Every row gives one point. Each copy is the shape, with its points in the same order, turned, moved and blurred by noise. Is it also mirrored, or only turned?

Shape (6 x 2):
[[ -5  -4]
 [-37 -22]
 [ 74  -1]
 [ -3  23]
 [-12  24]
 [-30  -9]]
Copy 1:
[[ 12  -3]
 [ 53   3]
 [-53 -45]
 [  1  19]
 [  6  25]
 [ 41   7]]
Copy 1 is: mirrored
Copy 2 (6 x 2):
[[ -2  13]
 [-41  18]
 [ 76  28]
 [  4 -15]
 [  3 -18]
 [-26  10]]
Copy 2 is: mirrored
Copy 3:
[[-16 -23]
 [-46 -52]
 [ -1  54]
 [  9 -23]
 [  6 -36]
 [-25 -49]]
Copy 3 is: mirrored

Shape, 10 rows:
[[-43 -18  21 -14]
 [ -8   2  23 -36]
 [ 15  43 -21  22]
 [ 21  18  -5 -21]
 [ -2 -18  19   3]
 [ 27  69 -43  53]
 [-20 -31 -13 -25]
 [  5  10  12   3]
 [ 42  23  -5  19]
 [-44 -22  31 -41]]
Copy 1 (10 x 4):
[[  2  -9  43  43]
 [ -8 -28  35  -2]
 [-14  44 -10 -30]
 [ -7  -6   1 -32]
 [ -1 -10   0  21]
 [-18  85 -34 -46]
 [ 36 -18  18   9]
 [-15   7   2   1]
 [-22  15 -34 -28]
 [  7 -32  56  35]]
Copy 1 is: mirrored
Copy 2:
[[ -3 -39   5 -38]
 [ 23 -12  24 -22]
 [-30  58  10 -26]
 [ 14  30  10 -14]
 [ -6 -13  -4  -5]
 [-59  95  12 -24]
 [ 18 -13 -23 -41]
 [-10   6  11 -10]
 [-16  53   8   7]
 [ 24 -51  14 -38]]
Copy 2 is: only turned
Copy 3 (10 x 4):
[[-56 -23 -17  17]
 [-31 -42  -2 -13]
 [ 35  10 -22   2]
 [  9 -16   7 -17]
 [-21 -26   6  27]
 [ 72  36 -32   8]
 [-49   2  15   2]
 [  2 -21  -7   8]
 [ 42 -10   9  12]
 [-70 -41 -12  -3]]
Copy 3 is: mirrored

Shape:
[[ 20  27   0 -31  45  -4]
 [ -3  52   5 -18 -17  -5]
 [-40 -13 -65 -67   2 -58]
 [  5  26   3  15  -8   3]
 [ 17   5 -17  -8  39  24]
 [-45 -44 -10  20 -11 -21]
 [  3 -79 -11 -17 -41 -30]
 [-27 -49 -12 -13 -15  11]
 [-41 -17   6  41  -2  -6]
 [  2  27 -48  -7  24  -4]
 [ -4  14 -10  -1  -5  26]
 [  4  32 -10 -42  47   6]]
Copy 1:
[[ 39   2  23 -48  -2 -12]
 [-12  21  -1 -27 -32  17]
 [-29  56 -27 -37  58 -63]
 [  8 -12  -7   5 -22   0]
 [ 40 -21   5 -17  14  -2]
 [-35 -18  -6  41  22 -53]
 [ -2  39   6  68  33 -60]
 [-13   9  11  39  42 -22]
 [-35 -34   1  27  -1 -36]
 [ 16  -5 -36 -39  10 -17]
 [  6  -5  -7   1   3  19]
 [ 20   3  20 -58  18   1]]
Copy 1 is: mirrored
Copy 2 (12 x 6):
[[ 24 -20  17  36  17  -1]
 [-12  -3  -5  56 -22 -26]
 [-26 -21 -74  49  43  56]
 [  8  14 -14  20 -20 -26]
 [ 28  15  18  11  21   8]
 [-18  13 -68 -27  19 -14]
 [-29 -16 -60 -50 -16  42]
 [-33  19 -31 -31  16  13]
 [ -3  25 -51 -24  14 -47]
 [ 29  22 -20  46  22   9]
 [ -6  25   0  13  -5 -10]
 [ 15 -13  22  46  35   4]]
Copy 2 is: mirrored
Copy 3:
[[ 26  -7  -2   7  -3  49]
 [ 10  18  18  19  -3 -12]
 [-54  10 -15  21  95  28]
 [ 22 -22  -2  -8  -9 -18]
 [  6 -35 -38  11 -11  35]
 [-59 -52  -2 -29  31 -17]
 [-79 -12 -41 -61  25  -3]
 [-68 -42 -27  -9   4  -8]
 [-27 -70  14 -12  14 -27]
 [ 19 -16 -30  23  32   8]
 [ -7 -27 -22  18 -10 -15]
 [  8 -15 -12  34  -1  56]]
Copy 3 is: only turned
Copy 4 (12 x 6):
[[ 16  13 -52  -9  18   0]
 [-15   7 -30   8 -14  47]
 [-22  35 -29 -51 -80 -38]
 [  4  -2  -9  28  -8  29]
 [ 33 -17 -27   3   9 -11]
 [-21  -2  43  17 -39 -32]
 [  5  28  74 -35 -36 -19]
 [ -7 -19  39 -20 -27 -21]
 [-21 -10  29  47 -21 -16]
 [ 26  -3 -45   8 -35  -3]
 [  5 -27  -6   6 -16  19]
 [  4  -3 -63 -17  10  -9]]
Copy 4 is: only turned

Shape:
[[-18 -43  53  25 -39 -15  27 -15]
 [ 38 -11 -21 -35 -29  32  -4  41]
 [ 17  32  -3   9  -7   4  19 -17]
 [-37  17 -17   3  38  20  14  -9]
 [-43  45  47  29   9 -28 -35  44]
 [ 20 -11  52   6  -4   2 -46 -43]
 [ 18 -10 -31 -11   0 -32  43  15]
 [-27  22  43   7  55  18 -18 -34]
 [-16  28  41  -4  23 -16  -2  51]
 [ 21 -32 -15   4  32  57  30  30]
 [-48  47   8  33  56  -8  -4  13]
 [-31  20 -35  19  37 -31 -53 -15]
 [-36 -40 -36 -24  -9 -29 -22 -34]
 [-21  50 -26   0  12 -28 -21  44]]
Copy 1, 14 rows:
[[-32   5  -2  35 -13 -26  71  -5]
 [ 38  10  -9  53 -11  40 -19  18]
 [ 19  18  33  -9  -7 -11   0  11]
 [ 10   9 -24 -33  14 -36 -20   0]
 [-39 -17   3   3 -74 -62 -32  -1]
 [  4  47  -2   5 -68  -4  40 -33]
 [-22 -13  12   5  26  36   0   9]
 [ 11  19 -30 -55 -54 -44  18 -12]
 [-25 -33 -15  -2 -55 -12 -12  26]
 [ 60 -28 -37  18  17  13   1  -9]
 [-13 -24 -10 -48 -28 -57 -37 -11]
 [-31  34  -5 -33 -21 -15 -52 -48]
 [-40  68 -27  -2  16  12  -4 -20]
 [-22  -3   8  -2 -32 -12 -74   7]]
Copy 1 is: mirrored
Copy 2:
[[  6  -5  25 -48  41 -66   1 -19]
 [ 38 -28   7  47  28   6 -14  34]
 [-13  15 -27  10  13  -2 -11 -14]
 [-52  -5  -6 -16   1  25  15  23]
 [-48  39  76 -14  25  22 -43 -17]
 [ 32  -9  14 -47 -17   3 -33 -42]
 [ -9   9   5  45   5 -32  36   8]
 [-45 -16   9 -51 -11  40  -9 -33]
 [-40   0  62  17  31  18 -14 -22]
 [-28 -71  -5  24   3 -13  -4  35]
 [-86  22  30 -14  -7  31 -10  -3]
 [-27  49  27 -16 -54  31  -2  21]
 [ 26  27  20 -36 -20  -6  50  36]
 [-34  50  40  35   5  33 -11  20]]
Copy 2 is: mirrored
Copy 3, 14 rows:
[[-43 -19  35 -12  22  49 -41  33]
 [-11 -22  40  13  -5 -35  44 -18]
 [ 29  19  28  -7 -16   8   0  16]
 [ -8  42 -22  21 -37 -12 -22  13]
 [-32  63  40 -14 -19  22 -58 -61]
 [-14 -14   9 -71 -16  48   0 -10]
 [ 27  -4  11  40  34  -9  -9  -3]
 [-18  51 -30 -50 -36  12 -29   1]
 [-26  53  30 -10  13 -17 -36 -40]
 [ -8 -24  -6   5 -18 -70 -15  15]
 [ -1  76  -8   1 -39  -1 -61 -25]
 [ 19  29 -32  15 -49  38 -32 -54]
 [-11 -12 -37  40  -9  55  10 -11]
 [ 13  47  25  35 -19   1 -16 -62]]
Copy 3 is: only turned
Copy 4, 14 rows:
[[ 15 -74  -1 -23  51  -5   3 -23]
 [ 15 -16 -20  15 -33   6 -63  23]
 [-46 -14  10   8 -11  26  -3   1]
 [-28  40 -31   2  23  14  16 -13]
 [-10 -33 -24  58  12 -19  73  38]
 [ 10 -28  42  -7  49  -4  -8  41]
 [-10 -19  -8 -15 -51  -3  -1 -41]
 [ -8  31  31  24  67  12  35  11]
 [ 16 -27 -14  56  -7 -14  46   5]
 [ -4  25 -35  23  13 -24 -50 -26]
 [-29  27 -21  34  23  -6  70  13]
 [-27  28  -3 -32  -6 -20  56  47]
 [ 15  -8  -6 -72  -6  23  11  16]
 [-22  -5 -25  30 -41  -3  46  36]]
Copy 4 is: only turned
